Every row gives one point. Two turns around zero, p and q, are shown by what they do to some points. Write where each new point lands after one turn and then the other. Backwards means that the second turn is done in reverse. Each puzzle has new turns, and all numbers are rounded.
In the rows, zero is written as 128.

Turn p:
[ 92 141] => [ 93 143]
[127 147] => [128 147]
[150 147] => [151 146]
[143  77] => [141  76]
Turn q:
[112 143] => [110 140]
[141  80] => [149  83]
[130 161] => [124 161]
Where do these land?
q, then p: [161 129] => [161 133]
q, then p: [ 90 154] => [ 87 149]
p, then q: [134 100] => [138 101]

Turn p:
[ 92 105 134] => [133 148  90]
[111 169 105] => [151  84 120]
[133  89 125] => [ 98 151 118]
[153 171 124] => [143  97 164]
[151 105 153] => [116 162 148]
Turn q:
[176 122 138] => [176 123 140]
[125  89 134] => [138 164 115]
[133 127 126] => [132 129 132]
[143 171 102] => [120  92 165]
[ 76  99 117] => [ 85 167 110]
[114 160 150] => [116  94 108]
Where do these land?
q, then p backwards: [ 74 155 115] => [149  94  81]
q, then p backwards: [135 147 131] => [130 144 115]
p, then q backwards: [106 157 162] => [171 109 144]
q, then p backwards: [151  95 117] => [129 130 170]
p, then q: [138 118  97] => [105 150 116]
p, then q: [164  97 146] => [105  94  98]

Turn p:
[125 153  91 157] => [106 173 143 138]
[201 100 132 128] => [184 139  84 159]
[130  99 133 120] => [155 118 129 117]
[124 148 147 137] => [104 124 112 125]
[103 133 154 140] => [106 117 120 100]
[ 84 136 113  86] => [112  96 180 129]
Turn q:
[144 100 110 117] => [111  94 130 121]
[ 93 101 122 127] => [140 107 145 161]
[ 95 137 163 112] => [170 138 110 150]
[155 193 121 120] => [138 170 128  71]
[153 109 123 164] => [ 81 131 127 136]
Where do these land?
q, then p: [124 145 165 132] => [114 155 133 155]
p, then q: [133 104 100 111] => [109 141  95 120]
p, then q: [130 119 187 109] => [111  71 147 133]
q, then p backwards: [159 106 107 125] => [ 98 144 154 121]
q, then p: [109 118 103 178] => [ 90 122 105  89]
p, then q backwards: [114 177 106 112] => [124 100 109 175]

Turn p:
[109 140 155 112  93 159] => [182 121 115 130 105 135]
[125 134 132 173 133 155] => [113 134 112 163  96 138]
[136 106 151  60 175 140] => [152  71 154 142 182 106]
[162 136 138 120 135 165] => [129  85 143 140 107 139]
[122 112 135 148 104  89] => [117 152  93 101 139 136]
[126 116  94 150 121 126] => [103 147 125 121 109 107]
[116 152  91 133 135  62] => [101 186 154  99 157 136]
Turn q:
[123 143 119  92 143  94] => [145  92 135 102 117 151]
[164 140 158 140 159  80] => [151 140 103 130 114 193]
[ 86 101 135 105 145 166] => [135 148 180 105 141  96]
[103 151 160 141 155  86] => [159 129 118 109 166 173]
[157 128  89 127  93 168] => [ 98 119 112 148  95  78]
[111  96  99 113 153 144] => [102 136 162  94 117 116]
[139  93 129 148  69 129] => [ 92 123 137 189 136 120]
[155 141 129 120 113 136] => [137 121 113 146 106 119]
[114 158 133 168 123 150] => [132 147  92 129 160 105]
Where do these land?
q, then p: [147 122 103 133 127 128] => [143 149 121 120 121 113]
p, then q backwards: [149 146 176 152 128 162] => [170 137 138 119 108  79]
q, then p: [101 148 121 145 168 136] => [141 117 176 122 150 123]
p, then q backwards: [127  91 110  95  97  98] => [ 90 160 102 127 157 154]
q, then p backwards: [118 112 117 137 157  97] => [157 148 132 133 121  96]
q, then p: [100 118 105 130 189 148] => [180 119 167 115 159 137]
p, then q backwards: [133 148 149 149  83 145] => [173 146 134 117 156 110]
p, then q: [139 122  97  75 117  82] => [182 116 163 106 102 155]
p, then q: [138 145 175 136  87 157] => [ 93 131 126 159  90  88]

Turn p:
[132 166 131 120  92 126 116 160] => [135 121 137 147 112 170 166 129]
[115 127 139 126 151 160 144  94] => [121 110 136  85 130  98 120 135]
[119 145 179 137 173 119 173 152] => [128 123 159  83 130 171  77 113]
[151  58 134  87 115 177  87 116] => [ 45 136 106 138 162  87 159 141]
[128 121 151 129 119 101 120 115] => [127 103 121 147 142 133 112 117]
[111 113 150 137 161 143  99 122] => [ 92 116 135 125 109 111  98 140]
[ 89 165  97 119 135  96 137 138] => [168 135 141 132  86 130 131  88]
[139 129  83 173  95 121 174 138] => [189 162  86 118 134 144 138 148]
[167 128  87 125 112 109 104 118] => [148 148 131 176 146 108 151 141]
Turn q:
[133 103 126 112 144  91 145 173] => [106  84 159 127 161 137 117 142]
[162 115 186 163 102 147 115 127] => [102 130  76 149 132 138 184 127]
[146 129 122 136 173  96 121 103] => [124 105 129  72 118 111 133 124]
[157 162 103 127 163 166 129 151] => [127 159 151 110 116 115 138 188]
[ 82  95 150 156 145 163 125 172] => [ 79 168 136 133 157 181 120 122]
[154  92 114 109 107  98  88 136] => [100  75 131 151  92 125 121 124]
[117 160 104 101 124 146 112 109] => [152 151 125 132 100 107  97 138]
[112 118 123 100 110 123 167  88] => [186 113 121 131 133 146 113 108]
[129 169 134  98  87 118 134 134] => [154 125 116 169 142  89 113 137]
[ 88 138 118 178 125 133 144  87] => [150 171 134 107 129 130 143  71]
Where do these land?
q, then p: [124 161 119 116 141 116 131 172] => [113 125 146 147 107 153  91 112]
q, then p: [131 102 118 136 148 161 129 125] => [114 122 130 102 122 142 162 135]
p, then q: [101 150 149  81 134 122  98 123] => [143 121  96 131 139 160 134  79]
q, then p: [110  90  90 131 156 118 147 113] => [ 82  96 135 115 156 120 149 132]
q, then p backwards: [127  88 126 114 127 137 159 113] => [129 160 150 140 106 109 148 143]
p, then q: [171 132 183 150  87 100  97 158] => [ 89 190 148 118 120 182 154 136]
p, then q: [128 176 145 163  97 164 164  81] => [124  69 145 146 131 174 129 185]
p, then q: [152 122  95 101 150 104 106 143] => [127 150 109 108 151  91 152 107]
p, then q: [114  98 115 164  81 162 146  98] => [140  97 199 134 116 129 110 149]
q, then p backwards: [122 162 140 124 160  96 104 154] => [134  89 141 123 161 156 126  96]

Turn p:
[111 107 113 124 148 169 167  95  87] => [122  98 139 116  67 154 109 130  90]
[134 128 144 189 112 185 116 113 129] => [ 69 102 183 118 135 119 134 110 116]
[105  94 124 131 106 133 128 118 138] => [108 141 133 127 134 132  99 152 109]
[131 139 138 106 164 133  87 148 123] => [139 141 111 118 111  81 158 121 134]
[150 134 151  97 120  89 128 107 111] => [147 124 104 142 131 150 164 163 140]
[ 81 128 108 132 143 114 140 184 111] => [176 139 144 113 113 101  79 124 147]
[ 98 134 126 151  97 106 104  67 174] => [107 128 121  96 201 145 129 149  87]
[122 162 116  78 107 133 121 172 108] => [137 137  95 102 105 120 118 129 192]
[183 130 146 136 140 107 181 161 168] => [143 115 119 208 148 139 125  88 149]
[164 124 113 135 143 112 106 116 131] => [132 155 130 136 133 137 165 112 116]
Turn q:
[128  95 128 117 120 116 139  77 115] => [104 111 119 163 123 109 110 110  95]
[100 162 146 107 128 155 131 141 167] => [144 140  98 101 138 146 110 176 132]
[107 137 123 135 110 159 107 143 133] => [153 150 139 101 131 136 104 131 124]
[153 156 131 123 164 161 119 166 128] => [165 133 110 111 133 131 140 129 185]
[154 115  78 109 145  80 139  99 113] => [ 59 111 128 142 118  98 137  97 144]
[113 145 130 154 121 139 155 134 147] => [141 127 140 116 109 122 131 168 122]
[140 124 105 118  97 103 116 111 161] => [ 85 135 121 113 100 149 121 117 110]
[139 148 139 154 126 166 124 105 181] => [155 110 113 115  79 154  98 154 132]
[100 151 184 147 155 119  97 181  68] => [176 142 171 153 203 155 153 136 156]
[164  95 115 103 100  83 150 115  89] => [ 83 146 123 167 122 104 164  86 105]
[117 140  96 120  94 144 137 100 146] => [107 150 122 114  98 114  92 140 112]
[121  68 162 149 177 112 125 165  88] => [165  81 151 141 183 117 176  95 120]
Where do these land?
p, then q: [124  88  90  88 164 113 101 156 123] => [ 93 185 150 140  97 145 130 138 164]
q, then p: [ 91 138  91 148 141 152 100  87 121] => [116 158 121 122 150  81 164 165 124]
p, then q: [171  87 120 131 101 136 164 127 100] => [186 147 151 117 107 142 107 151 106]
p, then q: [125  82 149 163 148 118 138 148  97] => [158 139 152 160 124 169 165 129 116]
q, then p: [120 112 170 120  83 153 157 162 164] => [139 129 131 124  73 166 134 103 181]
p, then q backwards: [163 142 152 113 166 127 130 160 126] => [177 116 134 132 148 139 153 126  98]
q, then p backwards: [110 161 160 169 117 123  99 105 119] => [130  94 124 157 102 103 171 132 105]
p, then q: [124 171 114  83 171 153  86 119 178] => [ 40 126 129 133 128  76 109 123 138]
q, then p: [ 99 141 146 107 114 126 135 131 115] => [154 123 139 117 118 108 137 104 138]
p, then q: [130 113 145 117  96  89 138  88 152] => [166 116 143  97 142  96 138 124 165]
p, then q backwards: [155 135  83 118 104 126 127 134 135] => [152 147 126 104 110 123  89 142 128]
p, then q: [126 167 116 179 131 120 161 118 106] => [162 102  81 160 123 131 120 104 110]

Turn p:
[126 130 114 123  94 112 107 129 143 133 146] => [144 133  97 118 116 133 106 116 121 106 122]
[130 127 109 123 133 144 106 129 115 115 149] => [134 123 121 124 111 118 126 121 163 121 137]
[140 136 129  95 128 115 146 122  95 133 138] => [139 153 139  95 145 137 126 133 140 139 149]
[101 105 148 150 112 154 122 140 142 112 153] => [143  80 138 131 113 119 119 102 127 127 102]
[120 102 148 123 131 106 106 134 149 107 146] => [158  99 108 141 148 131 109 134 136 128 113]
[168 129 133 121 130 162 142  93 127 163  90] => [ 56 150 140 127 139 155 131 119 129 141 132]
[105 109 132 161 136  96 120 152 123 135 151] => [171 110 121 144 144 116 151 110 114 109 127]
[119 159 155 157 163 108 129 150 157 139 143] => [146 121 156 174 144 109 117 140 101 100 140]
[119 127 142 145 108 112 101 167 120 101 135] => [162  85 115 122 113 134 135 142 118 107 136]
[122 148 122 125 130 134 142  88 113 127 101] => [112 164 146 129 113 148 141 140 134 143 114]
[161 135  95 126 136 140 154 105 122 122  96] => [ 91 160 120 133 112 133 142 134 131 165 148]
[144 136 114 115 128 155 175 113 135 137  99] => [ 83 154 143 117 121 121 127 128 112 166 131]
[107 122 121 101 134 124 114 143 123 138 118] => [128 131 118 107 142 109 136 145 137 113 113]
Turn q:
[122 114 108 145 137 139 131 113 120 105  94] => [106 112 153 141  95 127 119 125 141 113 122]
[130 109 160 120 123 139 132 109 139 146 143] => [142 130 138 121 155 134 132 113 102 106 138]
[137 148 146 131 115 132 129 122 108 102 118] => [111 138 128 126 109 132 114 112 105 147 118]
[142 109 118 124 120 120 139 116 119 225 126] => [106 111 146 130 201 108 185 145 128 121 141]
[108 136 160 106 154 122 126 113 122 106 117] => [134 116 121 125 108 149 122  87 121 136 153]
[146 115 142 145 151 137 125 162 129 120 145] => [131 166 107 122 119 139 139 127 139 102 121]
[ 95 108 109 147 113 143 122 124 115 109 140] => [129 133 146 152 110 134 103 160 123 116 144]
[145 134 105 141 121 129 134 117 131 129 133] => [127 135 149 126 133 116 126 137 139 135 110]
[138 173 121 143 140 141 141 136 129 113 132] => [119 148 131  91 109 129 118 130 143 152 120]
[112 133 112 140 134 103  93 114 132 130 121] => [146 107 140 146 111 144 149 143 135 146 124]
[125 130 142 145 124 143 115 162 154 139 137] => [140 137 104 103 127 138 138 155 120 107 120]
[120 148 107 133 115  82 144 156 151 127 133] => [134 114  99 128 147 143 112 152 160 155 105]
[142 107 132  44 118 133 133 120 115 114 123] => [139 115 104 153 138  72 110  78 111 128 149]
Where do these land?
q, then p: [ 97 119 110 141 119 140 133 124 111 122 147] => [145  98 136 131 122 123 119 123 126  98 141]
q, then p: [ 96 143 143 116 132 130 122 124 145 134 119] => [124 120 116 107 140 123 121 104 151 137 133]
q, then p: [121 126 145 152 143 132 104 132 169 114 125] => [ 98 110 117 102 110 140 115 135 133 155 140]
p, then q backwards: [157 136 101 103 108 150 162  79 133 136 137] => [141 169 141 136 144 130 164 130  89  89 144]
p, then q: [135 150 143 114 140  94 122  91 108  79 115] => [122 152 102  75 129 105 147 155 121 107 109]
p, then q: [131 132  96 126 141 151 147 126 135 159 129] => [136 109 137 129 137 156 119 128 130 166 141]
q, then p: [144 122 101 101 130 121 120 163 140 108 153] => [125 150  88 152 115 126 121 138 108 118 155]
p, then q: [141 122 144 152 136 125 157 154 122 143 139] => [126 157 145 144 147 146 134 106 127 126 148]
p, then q: [163  96 139 128 129  96 142 123 113 144 121] => [128 150 154 109 131 114 141 122 158 121 164]
q, then p backwards: [109 149 141 121 152 152 105 129 137 136 145] => [135 142 113 128 109 111 140 148  92 116 135]
p, then q: [115 107 151 139 128 129 118 157 103 116 107] => [110 133 114 141 146 119 112 110 143  89 134]
q, then p backwards: [126 133 121 144  79 116 104 133 120 146  98] => [115 118 147 140 133 131 134 143 155 112  76]

Turn p:
[136 143 167 155 166 127 142 125 167 138 110 114] => [141  96  92 117 130 133 142  87 150 102 123 155]
[140  93 157 119 120 149 148 109 136 131  93 114] => [101 136 104 127 111 107 133 100  93 114 120 153]
[150 112  95 171 100 137 127 140 125 128 123 106] => [149 140 106 141 145 142 126 168  91 106 123 135]
[ 83 112 129 104 116 160 126 107 136 151 152 145] => [105 125 183 119 110 125 119 128 125 138  93 151]
[138 143  99 141 125 164 129 151 126  99 111 128] => [137 146 115 108 157 150 108 129 106 117 114 100]
[112 119 127 146 155  96 134 150 127 144 157 118] => [140  94 145 140 151 132 136 139 145 126 159 148]
[141 128 154 103 141 123 113 147 107 137 155 142] => [110 132 155 144 137 112 153 119 154 120 141 106]
[123 143 100 138  97 132 140 139 153 107 132 176] => [145 141 138  90 117 173 145 143 112 149 119 111]
[108 132 143 131 146 115 104 143 155 137 138 124] => [123  91 128 126 144 129 143 130 155 136 115 135]
[145 122 141  84 144 140 124 158 115 117 112 132] => [ 98 140 129 135 154 114 137  94 123 137 133  97]
[130 103 162 138 137 118 131 112 127 109 135 125] => [100 116 116 118 112 118 135 130 135 107 150 141]
[123 153 128 116 121 111 117 111  71 141 115 121] => [151 141 136 146 111  80 104 133 138 136 139 103]
[126 115  91 129 135  89  99  92 131 122 141 177] => [122 101 141 147  77 165 122 158 134 154 142 101]
[128 124 119 115 111 147 130 142 134 107 108 114] => [115 147 112 115 148 126 120 127 107 139 115 124]
[137 176 107 130 106 114 157  92 111 154 138  83] => [182 173 120 151 116 114  96 134 152 137 131 163]
Turn q:
[118 122 137 129 113 138 159 125 102 132 142 116] => [123  90 125 119 107 128 141 115 117 135 120 130]
[175 126 127 121 117 144 134 141 135  98 158 129] => [131 149 140  91 101 163 137 118 144 126 131 146]
[104 104 130 120 110 125 146 116 119  31 143 123] => [150 139 149  94  78  97 159  79 124 114 168  98]
[107 148 128 127 141  37 140 124 164 137 120 114] => [169 130 107 201 123 124  94 123 132 144 174 129]
[140 120 132 130 116 140 136 121 112 139 106 168] => [100 139 128 121 116 113 107 125 117 127  94 131]
[113 144 146 135 173 144 143 147 110 140 116 146] => [151 117 128 128 130 130 118 157 107 130  88  96]
[141  98 137 135 121 128 117 135 121 142 121 120] => [ 97 130 105 122 130 137 132 133 129 135 133 121]
[ 99 136 140 112 113 145 124 127 105 141 101 123] => [111 114 139 139 134  97 151 141 108 143 113 126]
[103 121 110 106 115 113 123 135 175 149 139 135] => [128 138 129 167 144 137 129 125 107  95 152 155]
[118 133 119 139 127 118 132 110 106 147 137 125] => [124  96 122 138 131 118 120 123 144 126 120 129]
[113 139 131 122 106 142  70 129 169 137 145 146] => [107 161 163 155 172 144 146 117 135 105 131 134]
[179 128 114 168 120 126 141 119 149 146 119 113] => [120 128 108 100 146 152  85 119 140 155 139 155]
[136 135 106 125 138 147  98 148 120 116 131 117] => [126 134 147 107 139 132 141 159 147 118 138 124]
[144 139 136 123 182 146 129 115 106 137 114 117] => [157 126 103 109 140 119 133 157 142 141  92 117]
Where do these land?
q, then p: [113 121 113 187 109 153 118 151 139 147 120 129] => [ 85  95 155 134 146 100 100 123 146 115 125 125]
q, then p: [151 115 129 167 160 132 124 130 103 144  87 140] => [127 103 119 161 167 112 112 132 129 166 103 115]
p, then q: [147 122 139 121  94 120 138 102 154 138 159  86] => [133 138 174 141 127 132  77 128 105 111 112 131]
p, then q backwards: [124 142 117 101 114 127 135 110 101 115 120 105] => [145 133 126 135 128 104 124 120 137 116  88 144]
q, then p: [101  95 135 100 124 143 126 117 157 127 140 109] => [138 149 143 116 117 149  98 120 125 118 171 131]
p, then q backwards: [104 131 118 124 133 108 155 117 133 137 131 140] => [140 151 124 133 109 122 151 133 132 113 132 110]
q, then p: [110 139 118 163 122 164 105 127 148 140 108 145] => [109  92 127 130 136 101 107 102 157 120 140 112]
q, then p: [126 132 122 101 132 152 102 109 123 129 147 127] => [129 126 112 101 124 146 132  97 123 138 147 134]
q, then p backwards: [118 144 117 139 173 145 152 158 151 108 168 108] => [127 153  98 189 136 126 149 150 129 132 135 161]
p, then q backwards: [123 153 145 117 118 136 175 149 139 132 103 135] => [137 126 143 129 125 155 145  94 155  93 125 115]
p, then q: [145 156 166 147 154 104 101 135  97  95 113 139] => [155 126 111 123 125 140 148 117 142 115 195 155]
q, then p: [140  98 114 110 135 111 142 121 136 102 146 145] => [125 166 117 113 115 148 120 153 137 144 123 119]
p, then q backwards: [166 114 122 111 136  91  82 132 110 135 106 133] => [ 91 110 162 123 137  82 111 135 104 142 117 116]
q, then p: [123 130 136 104  90 108 138 135 100 144 143 152] => [138 118 127  90 105 112 140 158  99 126 119 141]
